Each point is reached from the start by the listed moves, each made 0, 1 or 2 times, or once backwards (-1), plus a little noise. Is the number of moves made odd or even? Then give how often each move was made.

Moves:
(1): [ 29   9  -6  -6   8 -16]
(2): [  2  49 -14  12 -22  -1]
(3): [ 5  4 43 -5  5  4]
Start: [ 10  12 -45 -17  -5  16]
Points:
[-12 103 -25   7 -53  34] -> even (-1, 2, 1)
[-18  50 -54   1 -35  30] -> even (-1, 1, 0)
[ 20 113 -31   3 -47  16] -> odd (0, 2, 1)
[ 43  24  -8 -28   6   5] -> even (1, 0, 1)

Moves:
(1): [ 15  -5  -6  14   6 -13   6   4]
(2): [  1  42   2  -2 -14  -4  -1   0]
(3): [  2  10  33  -4  -2   1   1 -10]
(4): [-19   2   0  33  -4   7   9   7]
(5): [ -2  29 -10   3  44 -17  -7   3]
(6): [ 10  14  -1   7   4  29   3 -15]
Start: [-14   2  19  -5  -7  -3   2  -1]
Points:
[ 13  83  77   4 -30 -66  12   3] -> odd (2, 2, 2, 0, 0, -1)
[-40  31   4  79  36 -17  17  20] -> even (1, 0, 0, 2, 1, 0)
[  1  74  62  98  46  28  33 -26] -> odd (2, 0, 2, 2, 1, 2)
[-11  -9  88  32 -53  10  25 -12] -> odd (1, 0, 2, 1, -1, 0)
[  1 -65  92 -54 -40 -18  -1 -16] -> even (0, -1, 2, -1, -1, -1)
[ -5 108 -27 -37  69  -4 -26 -12] -> odd (-1, 1, -1, -1, 2, 1)

Moves:
(1): [ 55  -1 -23  19  17   8   3  18   4 -32]
(2): [ 0 33  9  2 -2 -2  1  0  2  2]
(3): [  6 -13  32  11 -17  -7   8   4  16   8]
(4): [  0  -5  -2  33   3  -8  10 -17  -6   8]
(5): [ 5  0 10 -2 33  1  2  7 -2 -2]
(6): [ 0  5  4  0  2 40  2 -2  0  9]
(7): [  8  -5 -16   2  18   1  36 -14  21 -12]
(8): [-14   9  -8  -4  -3   4  24  39 -16   4]
(9): [-15  -2  -8  14   6  -1 -12   7  21  -6]
Start: [  1 -12  11   0 -42  12   8 -17  12   9]
Points:
[ 69 -27 -15   4 -40  61  83 -16  82 -34] -> odd (1, 0, 1, -1, -1, 1, 2, 0, 0)
[ 24  47  -6  -4 -48   9  92 -57  40  -2] -> even (0, 2, 0, 0, -1, 0, 2, 0, -1)
[ 10 -74  99  69 -44  66 -32 -41  51  49] -> even (0, -1, 2, 1, 1, 2, -1, -1, 1)
[-18  32  57 110 -10  24  20 -27  61  31] -> odd (0, 2, 1, 2, 1, 1, 0, 0, 2)
[-80  33 -21  -1  69  52  77  -1  59   8] -> odd (-1, 1, -1, 0, 2, 1, 2, 1, 2)
[ 78  60  -7 -16  76  69  15 -27  44 -45] -> even (1, 2, -1, -1, 2, 1, 1, -1, 0)

Moves:
(1): [ 4 30  1 -1  7  9  0 -6  2 -4  8  4]
(2): [-18   8   0  -4  -9   6   3   3  -8  -5   8  15]
(3): [  0   5   2   9  10   2   8 -13  -7  -8  -3  -6]
(4): [ 20   8  -9   9   3   1  -2   1  14  -8  11 -16]
(5): [  2 -11  -4  -2  -5   5  -8  -7  -3   3  -2  -1]
(6): [  6   1   2  -2 -16  11  -6  10 -11  14  14  -1]
(7): [  0   9  -6 -11  -7  -1  20 -26 -11   9   6  -8]
(8): [ 10   4  -8   7  17   8  -7   4 -14  14  13  14]
(9): [-12   0  11  -2   6  12   9   6  10 -11   1   9]
(10): [  0  -5  -6   5 -10   3   1   2  -1  13  -7  -2]
(11): [ -3  -3  11   5  -8  -6   3  -2  13 -10  -3   8]
(12): [ -1  -5  -7  -8   4  -3  13 -10 -12  -7 -14   0]
Start: [  2   2   5  -2  10   3   6  -8 -10   4  -2  -7]
Points:
[ -1 -17 -24  -3 -14  56  17 -17 -24  69  52  18] -> odd (-1, 1, -1, 1, 2, 0, 2, 2, 2, 2, 0, -1)
[-39  30  41 -21 -30  53 -37  29   9   0  21  37] -> even (2, 1, -1, -1, 2, 1, -1, -1, 1, 0, 0, -1)
[ 29  33 -15 -18  36   2  22 -53   0 -19  12   5] -> even (1, 0, -1, 1, 1, -1, 1, 1, 0, -1, 1, 1)
[  30   67  -22   17   29   20   73 -121  -22   -5   -7  -17] -> odd (2, 0, 2, 1, 1, -1, 2, 1, 0, 2, 2, 1)
[ 16  38  17  41  46  27  -2 -19 -18  15 -22  15] -> odd (2, -1, 2, -1, 0, 0, -1, 1, 0, 2, 1, 0)
[ -50   76   42  -19   29   22   77 -112  -19  -53    3   30] -> even (2, 1, 2, -1, 1, -1, 2, 0, 1, -1, 2, 0)
[ 18 -31 -35 -21 -27 -28  52 -57 -29   6 -40 -59] -> even (-1, 0, 0, 1, 0, 0, 1, -1, -1, 1, 0, 2)
[  2   0 -31 -27   9 -18  52 -98 -36 -47 -35 -43] -> even (0, 1, 1, 1, 2, -1, 1, -1, -1, -1, 0, 2)

Moves:
(1): [ -3  24   6   3  -2  -4   9   6   8   8   0   1  -6   6 -11  -1   3   2
 -14 -10]
(2): [ -9 -13  -6   3   3  -3   5   5  -3   6  -6   1   0   2   2  -8   7  -4
  -9  -5]
(3): [-9 -2  1 10 -5  1  2  6  0  2  6 -6  7 -7  2 -7 -6  3 -1 -5]
(4): [ 10  15   3  14  -2  -2  -3   7   2   0   4  -6 -17  19  -7   7  10  10
  21   2]
(5): [-13 -15  -9  -5  16   3  -4  -4   7   2  -8  -5   5   2   3 -12   9   4
   3  -5]
(6): [-14  -6   1   0   3   6  -3  -6  -4   3 -10  11  -9  -9  -8   5  10   0
  -6   6]
(7): [ 4 -2 -2  3  6  8  8 -7 -4  8  3  5 13  4 -6 -5  0 -5  9  1]
(8): [  0 -22 -12  -5  10   4  -5   4  -8   4   8   1   2  14 -20   7 -25  13
  -1 -13]
(9): [-18  -2   6  -1  11 -10  20  -3  -1 -11 -13   0  -4 -14 -11  17   4   8
   0   6]
(10): [  6  -1   0   8  -9   8  -2  -7  -3   1   8   0   6   0  -5 -14  10   2
   2  -3]
(11): [  5   0   7  -9   5  -1  -8  -5   7 -10   5  10   5   1   0   4   7  -2
  -4  -8]
(12): [  4  -5   3   3  -2 -11   0  -7  -6  -1  -1  -1   5   9   6  -1  -1   1
   3   9]
(13): [  6  13   1 -11   3   3 -14   6  16  11   1  15   1 -12   1   4   7  14
   9   2]
(14): [  4 -11  -6  -4  12  17   6   6  16  -8 -17  -1  -8   2  13   7 -13  -2
   0  12]
(15): [ 14   5  -7  17  -2   0  -5  10   1 -11 -13   3  -4   5  18   8   3   6
   4  -3]
(16): [-5 14 -2 -3  6 -3  6 -4  9  5  8  3  1  1  4  4 10 10 -9  0]
(17): [ -4  -1   7  -6  12   3   1  -1   0  -2  -2  -8 -14   2  -3   6   4   9
  -3   1]
(18): [  5  -8   4  -6   1   8  -6  -2 -12 -18   3   6  11   9   6  12   0  14
   2   4]
Start: [  4  -7  -5  -7  -9   8  -2  -5  -5   8   3   3  15   9 -11   0  -2   4
   4 -11]
Points:
[ -63  -28    7  -24   73   62   48   11   28  -23 -116   22  -35  -19
    2   40   26    8  -49   10] -> odd (2, 1, 0, -1, 1, 2, 1, -1, 1, -1, 0, -1, 0, 2, 1, -1, 2, 1)
[  7 -85 -56   0   1  22 -58  -6   4  44  50 -12  17  70 -56 -64   4  24
  41 -61] -> even (-1, 1, 0, 2, 2, 0, -1, 2, -1, 2, 1, 0, 0, 0, -1, 0, -1, -1)
[-29  21  -7  35  27 -25  35  -8 -20  -1 -47  27 -33  66 -59  68  44  84
  20   8] -> even (2, 0, -1, 2, 1, 2, 0, 1, 2, 0, -1, 2, 0, 0, 1, 1, -1, 1)
[-21  69  27   6  42 -28  -7  15  36 -37 -64  58 -66  -8  26 112 121 107
  19  31] -> even (0, 1, 0, 2, 0, 2, -1, -1, 2, -1, 1, 1, 2, 0, 2, 2, 1, 1)
[-57 -52 -28 -32  38  -9   8   3 -29  19   2  17 -25  15 -80  36  10  55
 -46 -52] -> even (0, 2, -1, 0, 0, 1, -1, 2, 1, 0, 0, -1, 0, -1, 0, 1, 1, 0)
[ 46 -28 -39 -20  60  75   3  -8  62 -16 -50  29  38  -4  76  -7  41   7
  15   1] -> odd (-1, 1, -1, -1, 1, -1, 2, -1, 0, 1, 1, -1, 1, 2, 2, 1, 1, 0)
